Each point is reached from the start by the listed moves, each made once or not at all, plus a little noise. Say if it took an odd or an even number of moves. Then give how often each move was made.
(in the rows, 128 means zero)

Moves:
(1): [125 141 192]
(2): [ 86 171 132]
Start: [116 163 122]
Points:
[117 164 120] => even (0, 0)
[ 73 219 191] => even (1, 1)

Moves:
(1): [141 121 146 124 140 159 159]
(2): [175 159 125 139 177 117 109]
(3): [125 136 133 109  71  87 124]
(4): [117 111  93 130  25  45 167]
Start: [159 133  95 114 138 103  97]
Points:
[146 115  58 114  35  18 131] => odd (0, 0, 0, 1)
[159 143 103  94  82  67  89] => odd (0, 0, 1, 0)
[209 164  96 118 183  89  80] => odd (0, 1, 0, 0)
[200 172 105 104 126  51  69] => even (0, 1, 1, 0)

Moves:
(1): [149  97 154 146 169 154 150]
(2): [126 141 162 112  94 141 137]
(3): [108 122 126 135 100 108 146]
(4): [119  91 173 118  69 140  92]
(5): [124 143 146 156 128 122 114]
(6): [109 114 156 109 141 134 119]
Start: [112 137 128 118 164 104 144]
Points:
[115  91 183 116 221 135 155] => even (1, 0, 0, 0, 0, 1)
[102  82 231 114  81 133 154] => even (1, 1, 1, 1, 0, 0)
[116 101 249 136 111 148 119] => even (1, 1, 0, 1, 1, 0)
[ 77  99 218 119 118 115  84] => odd (0, 0, 0, 1, 1, 1)
[ 78  63 241 143 125 123 125] => odd (1, 0, 1, 1, 1, 1)
[104  99 171 109 104 117 107] => odd (0, 0, 0, 1, 0, 0)

Moves:
(1): [134 141 116 149 126 104 114 130 135 126 131 132]
(2): [142 117 169 112 125 154 108 119 130 128 124 126]
(3): [132 136 130 152 117 165 142 124 137 151 133 123]
(4): [111 146 133 146 107 149 127 123 113 121 114 124]
(5): [129 127 135  99 139 132 147 128 129 142 131  89]
(6): [126 109 124 129 145 133 123 123 133 115 121 116]
(7): [123 119 108 101 131 128 129 128 143 136 115 108]
(8): [151 126 115 125 137 133 128 144 122 128 110 106]
(9): [128 132 131 120 157 121 131 134 127 125 117 134]
Start: [116 133 138 120 140 142 130 118 111 123 135 111]
Points:
[116 145 112 101 153 161 134 137 101 126  80  71] => even (0, 0, 0, 1, 0, 0, 1, 1, 1)
[138 114 157  86 150 239 139 109 125 148  84   7] => odd (0, 1, 1, 1, 1, 1, 1, 1, 0)
[128 157 133 159 156 149 134 121 123 139 132 119] => odd (1, 0, 1, 0, 0, 0, 0, 0, 1)
[132  98 113  64 182 151 145 130 126 134 100  19] => even (0, 0, 0, 0, 1, 1, 1, 1, 0)
[108 169 135 182 104 176 128 114 106 138 129 105] => odd (1, 0, 1, 1, 0, 0, 0, 0, 0)

Moves:
(1): [129 121 120 114 138 116 150 148 173 114 129 136]
(2): [151  71 118 153 113 116 129 151 147 119 103 134]
(3): [140 135 117 106 106 101 142 131 133 116  99 147]
(4): [172 170 100 134 131 172 116 104 123 157 118 130]
(5): [130 139  86 116 106 133 131 153 119 139 117 103]
(6): [104 125 127 102 138 144 118 113 121 134 111 116]
(7): [142 139 139 109 179 105 118 147  83 151  99 109]
(8): [157 109 120 124 119 126 155 108 126  90 150 121]
(9): [125 121 162 130 108 145 197 149 144  94 133 186]
(10): [129 101 159 111  99 130  98 146 161  87 152 136]
(11): [130 124 157 114 121 121 156 142 167 159 117 116]
Start: [161 121 137 163 126 155 119 114 112 116 156 142]
Points:
[176  92 181 107  75 150 249 114 164  72 124 187] => odd (0, 0, 1, 0, 0, 1, 0, 1, 1, 0, 1)
[197 165 111  80  82 193 235 160 199 135  82 177] => odd (1, 0, 1, 1, 1, 1, 0, 0, 1, 0, 1)
[243  35 132  85  84  77 176 216 195  66  97 119] => even (1, 1, 1, 0, 1, 0, 1, 1, 0, 1, 1)
[221 147 169 108 104 191 170 191 143 139 121 154] => even (0, 0, 0, 1, 1, 0, 1, 0, 1, 1, 1)
[192  90 180  55  80 135 211 178 142  57 105 149] => even (0, 0, 1, 0, 1, 1, 1, 1, 1, 1, 1)
[182 114 196  98  95 214 185 151 233  93 152 194] => even (1, 0, 0, 1, 0, 1, 0, 0, 1, 1, 1)
